Each row of a before or after table is a point. One or more steps were done to the points. Then noise was added and the rows were shuffled. The steps act on how far a point lies along the listed directions, d1 being the first. Name the steps. A step turns or swaps two directions, mirrors them in a line or flattens them onto one, adds a multiple of one to another, or multiplies one. Angles are multiples of 10 degrees, from the lower direction toward the higher: turns from -170 to 170, lines from 10 to 170 but not 90. Use the fewest steps. Two steps may share a direction if one is a turn and the other turns, adds or multiplies; they go together, in the order done. Otherwise the lowest direction goes first.

Directions:
(1): [-22  43   0]
(2): [-43 -22  -4]
(3): [-3 -2 48]
Before:
[[ -6  37 -10]
 [ 27  45  -6]
 [  1  36 -22]
 [  1 -57   7]
 [-25 -16  13]
 [-24  -4  37]
 [-13 -40  12]
 [-36 -54  14]]
After (8 x 3):
[[-34 -53 -23]
 [  1 -55 -10]
 [ -8  37  11]
 [ -9 -40 -17]
 [ -2  34  24]
 [-22 -16 -18]
 [-19   0 -39]
 [ 25  44  13]]
Steps: multiply d3 by -1

Directions:
(1): [ -7  26 -46  17]
(2): [-50   7  17  15]
(3): [11 49 23 -9]
Before, 12 rows:
[[ -7 -16 -53   1]
 [ 10   5  28 -26]
 [ 17  62  27  -5]
 [-14  15 -39  13]
 [-37 -37  16 -10]
 [  2 -50  -3  -3]
 [ 26  28 -12  -1]
 [ -6  33 -41  11]
 [-68  16  25 -11]
 [-42 -37  39   4]
 [-15  27  49 -19]
 [  7 -14 -38   9]]
After (12 x 4):
[[ 13 -46 -17  -1]
 [ 31  47 -17 -18]
 [  9 -16 -52 -10]
 [ -6  11  39  -1]
 [-45 -35   2   0]
 [-27 -30  12  10]
 [ 28  -5 -63   7]
 [-43   2   6  13]
 [-46  13  19   9]
 [ 28  11   3 -26]
 [ 14  61  33  -5]
 [ -9  42 -62  -9]]
Steps: swap d1 and d2

Directions:
(1): [-34   4  52 -17   0 -38 -23  -9]
(2): [ -9 -34   8 -51  11  19  38 -18]
(3): [ 12  33  25 -29 -36  36  -6  30]
(4): [ 25  37 -13 -17 -23 -31  21 -43]
Before:
[[ 13  26 -19  28  -6 -53 -20 -17]
 [ -1 -41 -12 -25   0  35  20 -18]
 [ 14  23 -38  23 -26  45 -18  57]
 [ -5  -5  -7 -54  -8  41  47 -21]
 [ 38  30 -21   2 -15  55  -5  18]
 [ -6  -5  14 -37  -2  50   7  32]
 [-14 -68   8 -10  39  24  12  27]
 [ -3  -9  -8  28  -9  38 -30  73]
 [ 29   6 -55  35  16   0   9  -5]
 [ 14  32 -27  30 -14  15  19  10]
 [ 20 -27 -69 -14   7  28  56 -17]
 [ -5  -8   8  25  12 -67 -16 -36]]
After, 12 rows:
[[  9  16 -30 -34 -14 -39  42 -58]
 [-12  20  36 -47 -14  12   0  10]
 [ -2  61  15 -21 -48 -32 -18  -4]
 [ -5 -18  12 -29 -11  -2   7 -37]
 [ 21  31 -27  10   7 -43   7 -38]
 [ -4   9  -5 -43 -16  29  37 -21]
 [  8  45  -7  12 -20 -11  20 -12]
 [  7 -44 -33  51  28  -4  -4   5]
 [ 21  -5 -45  39  10  -6  -6  11]
 [-23  34  49 -21 -30 -41 -33  13]
 [-25 -23  46 -31  20 -45   4 -13]
 [ 26  56  17 -26 -31   7  -7 -18]]
Steps: mirror d1 and d4 in the line at 130 degrees; multiply d2 by 0.7

Directions:
(1): [-18 -25 -36  -4 -20  31  -8 -42 -40]
(2): [ 25 -15  14  -5 -30 -29  54 -36   5]
(3): [ -6  27 -57  29   2 -31  26  18 -15]
Before:
[[ -3  -4   8  -7   6   9 -15  -2   0]
 [ -9   7  -2   1   7   6  -8  10  -4]
 [ -3   1 -10   6   1   2  -1   3   0]
 [  8   6  27   0   5  -3   1  10  13]
 [ -9   7 -21   2   6   9 -16  -2 -20]
 [  4   7  -5  13   1  -8   0  14   6]
 [  0   8  11   2   7   3 -13  14   4]
 [ -7 -10   3 -17   0  16 -16 -15 -15]
 [ -2  24 -34  20  14 -23   8  23   1]]
After (9 x 9):
[[  -2    7  -21   10   -2   -6    9    1   -4]
 [   1    7  -34    9   -9  -14   19  -16  -26]
 [   2  -20   30  -19   -2   21  -19  -20    2]
 [ -10    1  -12    2   -2    7    1   -5  -13]
 [   8  -27   44  -33  -11   16   -7  -33    2]
 [  -5   14  -33   23    2  -10    0   17   -9]
 [  -5   -6    6   -3    0   19  -20   -3   -7]
 [ -18   51 -120   56   12  -52   34   36  -32]
 [  -4   -6   34  -10    9   28  -29    6    7]]
Steps: turn d1 and d2 by 80 degrees; multiply d3 by 3

Directions:
(1): [ 23   1  -3 -56  -5 -24  14  27 -26 -33  36  34]
(2): [-23  28 -12   9  18   0 -69  37  -2  -9 -12  34]
(3): [  1 -46 -18   5 -68 -15 -13  20   3  29 -14  21]
(4): [-24 -25  13 -16  20  19 -10 -17  41  32  54  31]
Before:
[[  3   5 -29  34 -54 -42 -37  48 -41 -14 -77  -1]
 [-23  26 -12 -11  39  20 -30   5   8 -12  -9  11]
 [ 20  28   2  10  -5 -10  19 -18 -35 -36 -14 -36]
 [-16  -1 -16  16 -44  26 -50  24   2  10 -27  12]
 [ 11  38  16   4  34  -3  42 -28 -21 -34 -33 -53]
 [-30  35 -16  52   3  26 -47  33  -7   7 -36  10]
 [-29   1  14  32  -4  13 -61   3  30  42 -10  39]
 [-21   9 -10  31  28  11 -22  -6  15   3   4   5]
 [ 26  16  -8  32  -3  -8  39 -18 -30 -40 -43 -40]
 [  7  18  17 -22  31   8  38  -9 -18 -37  15 -20]]
After:
[[-12  22  -7  11 -13  33 -41  16  -3  -9 -17   4]
 [ 24  23  -5  16 -26 -15  20 -10 -42 -35 -27 -40]
 [-22  22  -4  23  49  13 -16 -10  12  -7  15   2]
 [ 33   4 -19  34 -35 -21  40  -6 -41 -39 -61 -39]
 [-28  29  28  19  42  20 -53  -9  28  23  11  35]
 [-24  75  -2  40  56  33 -33  22 -20 -23 -24  -2]
 [  7   6  11 -16  10   5  31  -5 -15 -25   6 -18]
 [ 12  39 -27  34 -23 -41 -24  43 -58 -42 -85 -22]
 [ 14  24   7   6   3 -15  39 -14 -30 -31 -47 -50]
 [-23  49  -5 -14  75  29 -24  -5   5 -27   1   1]]
Steps: multiply d1 by 0.7; add -1 times d2 to d3; multiply d4 by 1.3

Directions:
(1): [ 19  16 -49 -18  45  18 -18 -16 -24  48  10 -38  -7 -14]
(2): [-27  -7  25 -30 -43   0   2 -64  13  40   2  -8 -25 -13]
(3): [-16  20 -52  27 -21  -3  12 -38  11 -36   4  -4  36 -45]
(4): [-14 -17 -22   6   8   6   8  -8 -17 -33  56  20 -69   0]
(5): [-39  27 -26   2 -10  18  42   8 -16  36  14  34  22  48]
(6): [-46  20  -1 -27  36  18 -43  11  43  -3  -8  41  -2 -21]
Before, 11 rows:
[[  0   6 -47  42   1  -4  41  -3 -22  23  -7  -2  44   8]
 [ 32 -15 -45 -15  89   3 -37  -6 -30 -29  64 -30 -77 -45]
 [-58  10 -28 -21   7  19 -23  -4  14  -1  -3  49   7  -4]
 [ 15  19 -47   6  51  20 -34  -9 -12  -5  16 -25 -23 -14]
 [-33 -13  36 -24 -10  -5  -4   1  -3   0  33  75 -72  30]
 [-39   9  23 -18  17  28  -6  45  22  31  12  56 -13  38]
 [ 11 -11 -39  17  -5   4  -2  -5 -12   1  -4  -9   7  26]
 [-17 -17  34 -34   5  11 -19  22  29 -29  18  25 -57   6]
 [  1   8 -73  34  29  -7  33  -1 -44 -13  24  16  27  11]
 [-29  -1  11   7   2  -2  12  32  26 -16 -21  32  36  38]
 [ 12  13 -31  15  -8  -6  35  -6 -20  30   1  -8  36  23]]
After:
[[-16   2 -41  11 -26   7  35  -5 -39  16   7  15  26  36]
 [ -5  26 -56  12  48  25 -17   2 -17  -9  28  -1 -25   6]
 [ 22 -21 -29  17   4  -3 -20  -2  -3 -21  -7 -14  -4   7]
 [ 42 -25 -27  55  11 -25  15   7 -16 -36  -9 -23  18 -26]
 [ 45 -19  -7  23  -4 -25   6  -5 -10 -25   1 -27   5 -13]
 [-22  23 -69 -31 102  29 -29   4 -20  11  65  13 -53 -17]
 [ -1  -5  33 -33 -31  -7  12 -35 -27  70   8  18 -37  35]
 [  5 -14  15  20 -19 -14  32  21   2  -9 -22  -2  39  43]
 [  6 -11  31  -2 -38   9  45   5 -23  64  16  -1  -9  58]
 [ 50 -14 -61  47  44 -25   7  11 -46 -52  14 -18  20 -17]
 [-29   7  16 -46 -11  23  10   3  12  43   9  13 -20  34]]
Steps: flatten d1 and d4 onto the line at 40 degrees; add -0.7 times d3 to d2; turn d5 and d6 by -90 degrees

Directions:
(1): [  3  -5  41  36  26  21 -46 -29  14  10 -29  15  23  44  25 -34 -45 -22
  16  14]
(2): [  2  -3  52 -22  22  35 -16  -1   4 -23 -35  10  -1   6 -66  37  45 -20
   8 -18]
(3): [ 49  53  28  -4 -23 -27  18  -2 -14 -55  -5  50   2 -17  31  -3  -6 -24
  10 -18]
(4): [-32  12 -19  -5  -9  65   6 -25  -1   6 -10  16  30 -48  23  26 -26  21
  37 -42]
(5): [-11  41  -7  47   3   3  49   1  15  15 -39 -11 -31  57  22  34  22  18
   6 -18]
(6): [ 24  -2 -23  31 -10   1  17 -47   3   0 -11  11 -51 -27 -56  11 -41  -8
  26  41]
Before, 12 rows:
[[-65  -5 -74  14  19  46  26  15 -12  72   6 -51   4 -12  30  31  -6  48
   27 -10]
 [-18  11  10 -36 -14  36 -39  -1 -16  -3  16  12  81 -41  82 -27 -17  12
    8 -49]
 [-53 -39 -92  -7 -10  32  10 -21 -19  34  41 -29  21 -67   9  -5 -16  38
   15  -4]
 [  9   9 -45  12 -41 -17  60  21  -5 -13  16  12 -28 -21  10  27 -11  30
   10  -9]
 [-13 -41 -31  -5  -2   2 -17  12  -8  35  45 -29   8 -27  -8 -31 -36  16
   -9  28]
 [ -9  46 -15  33 -18  37  50 -29  -2   2 -26  11 -24   0  -7  57 -15   3
   45  -9]
 [-39   9   7  18   9   5   6  18  11  47  -3 -36   1  85  54 -23  48  12
  -14  -2]
 [-23  20  11 -21   4  20  19  36   3   5 -24 -19  20  47  37  33  46  23
   -3 -48]
 [-11  -2  21  -7  18 -22  16  51  31  13  -9 -39 -12  39 -27  20  65  -1
  -30  -8]
 [-27   8  21 -16  12   7 -34  14 -10 -20   0   9  50  19  31 -22  13 -23
  -18   8]
 [ 40 -19  10 -16   6 -13 -44  -3 -13 -11  21  22 -19 -23 -40 -18  -4 -31
    2  40]
 [ 28   1  17   4   7 -25  -3  -2  -8 -29 -14  21 -10  10 -62  -7  -9 -33
    9  36]]
After, 12 rows:
[[-15 -17  23 -60   6  16 -28  40  -9  -5  10 -10  51   5  18   3  35   6
  -13 -37]
 [ 13 -10 -15 -29 -26  15 -49 -31 -20  -5  37  20  52 -76  41 -50 -63  -3
   15   3]
 [-13 -18  38 -38  23  -2  -9  49  26   1  -6 -30  11  10 -46  19  67  -9
  -27 -17]
 [  2  19 -48  16 -45 -25  70  35  -2  -1  19   4 -23   0  42  23  -2  42
    3 -18]
 [ -6 -29 -16   9   4  21  -3  -6   0  26   8 -23 -22 -16 -53   6 -21  12
    6  25]
 [-60 -16 -21 -21  38  60  -4  29 -12  47  -9 -46  18  -3 -19  48  43  26
   19 -22]
 [-43 -26 -63   7   4  42  22 -32  -7  22   2 -27 -12 -39 -43  29  14  27
   26  -1]
 [-12 -12  11 -22   6   5 -48  -8 -15 -26  17  17  43 -15   3 -36 -17 -35
  -14  34]
 [ 39   9 -11  23   2 -10  -7 -23  -4   2   0  19 -49  -4 -34   4 -15 -16
   17  41]
 [-37 -29  38 -43  19  21 -51  26  -3  25  18 -23  41  37  24 -41  57 -11
  -20  -6]
 [-24  53  -3  19 -10  19  44  13  -5   5 -15  -3   9  35  42  41  18  11
   22 -34]
 [ 16  18   0  26   2 -22  18   1  -1 -17 -23  13 -14  31 -32  -2  -8 -20
   14  27]]
Steps: add -0.3 times d1 to d6; turn d5 and d6 by -60 degrees; add -1 times d3 to d2; multiply d4 by 0.7

Directions:
(1): [ 10  56  39 -60 -15  31 -15 -42  24  -1  14  26  -2  31  -6 -23  21   0
 -39  -1  31  20   7 -28]
(2): [ 40   7 -23 -66  43 -21  29  10  -7  -1  16   1  19  30  53  31 -16 -31
   1  30 -25  -3  20  21]
(3): [ 44  12  51 -16 -37 -19 -29  49  -6  -2  30  10  31 -35 -10  -8 -32 -18
  44  -6  29 -32  11  -2]
Before, 14 rows:
[[ -45   18   68   74 -108   57  -54  -31   31  -10  -18   22  -18  -57
  -111  -71   34   55  -13  -53   63   16  -20  -48]
 [ -23  -72  -49   47   27  -25   22   25  -21    2  -40  -39  -37   -6
    -1   35   -5    2   16    5  -57   -7  -12   35]
 [-100  -41  -63   66   38   32   45  -51    9   12  -62  -33  -50   16
   -14   -3   38   35  -41   12  -30   27   -7    1]
 [  15  -18    5    4    9   -4   -5   15    0   -2   -4    4   15    5
     1   -9    0  -39   27   13   -6  -26   12    7]
 [  11   33   16  -32    7    5    8   -3    6   -7    2   32   16   17
     1   -4    9  -10  -16   -1   11    0   28   11]
 [   3  -21  -32    2   28  -22   28   18  -11   20   -4  -33   12    1
    13   21    5    1    2   12  -15   -3    0   22]
 [  14   19   -7  -38   -9   19    1  -23    8    5   18   19    9    0
    11    9   -3   -6  -15    6    6   20   20   -6]
 [ -35    4   44   46  -41   17  -32  -12   12   -4    1    0   -5  -18
   -51  -53   12   44  -12  -41   40   10  -13  -22]
 [  17   52   30  -42    9    8   -4  -13   12   21   21   27   -4   48
     4  -19   18  -20  -16  -15   26    7   29  -24]
 [  -2  -12    8  -20    8  -13    9    6    3    9  -10  -10   -8    9
    13    6    9   -8  -11   22    3   -9   -1  -16]
 [  -1   46   18  -52  -18   45   26  -38   41  -16   -5    5   -7   47
     8  -11   30    6  -54    2   20   10  -33  -10]
 [   9   47   24  -70   -2    8   -2  -23   10  -10   35   10   13   38
    10  -18    4   -6  -28   14   16   21   -1   -9]
 [ -10   44   43  -16  -46   33  -44  -16   19  -17   13   24  -16    9
   -29  -27    9   -9  -26   -4   59   -2   -8  -37]
 [  -2   47   50   -8  -31   37  -22  -38   41   -7  -10    1   -3    2
   -10  -24   23   10  -35  -16   53   11    3  -23]]
After (14 x 24):
[[ -30  -35  -25   77   21  -19   10   26  -18   25  -16  -17  -19    0
    -9    1    8   -1   23  -26  -13  -10    9    4]
 [  -3  -31   14   72  -26  -14  -11   38    3   -5  -23  -32   11  -56
    -7    6  -18    4   36  -17   20  -31   -5   17]
 [ -10   -2    5    5    7   21   -6  -24   17   -2  -17   10   -3   23
    -7  -22   27  -25   -8    7    2   -2    4   -9]
 [  12   -6   59   25  -43  -19  -35   43   -6   -5   27   -3   27  -43
   -31  -37  -27   14   37  -32   38  -22    0   -1]
 [ -14  -27  -39   28   -3    7   10   -5   -5    4   -3   -4    1  -23
     1   21   -8   10    7    0  -18   12    8    9]
 [  10   18  -11  -44   21    0   23  -15    6   20    4  -17   11   25
    14    6   19   -1  -29   15    2   15    5    6]
 [  36   -6   86   50 -111   -9  -57   74    0  -11   22   16   38 -105
   -78  -42  -41   11   77  -38   57  -43    6  -11]
 [  -4  -43  -28   47   -7  -18   39   53   -6  -14  -19  -36    6  -23
    11   25  -19   -1   32    0  -20  -38  -41   39]
 [  52   40   31 -112   11    4    0  -13   10   -1   13    9  -10   46
    22   11    3  -30  -25   20   -4   10   19    1]
 [ -25  -13  -22   41   15   -5   21    7   -8   -5  -24    9    0   -6
   -11    5   12    7   -1   -8   -9   -3   13   24]
 [ -42  -40  -37   60   12  -23   16   17  -20   -7   -6  -30   -5  -10
    -5    3   -7   16   14    1  -27    3  -26   22]
 [ -26  -32   -3   76  -40   -8  -33   44  -14  -14   -5   -8  -13  -42
   -32   -1  -20   -4   32   -7   26  -30  -20   -4]
 [  68   14   25  -97   18  -38   20   63   -6    6   35   -1   51   -3
    45   24  -52  -53   47   44    4  -43   54   21]
 [  -8  -19    2  -10   10  -14   13    8    2    9  -15  -14  -10    7
     9    9    9   -2  -13   21    3  -12   -5  -14]]
Steps: turn d2 and d3 by -110 degrees; turn d1 and d2 by -160 degrees
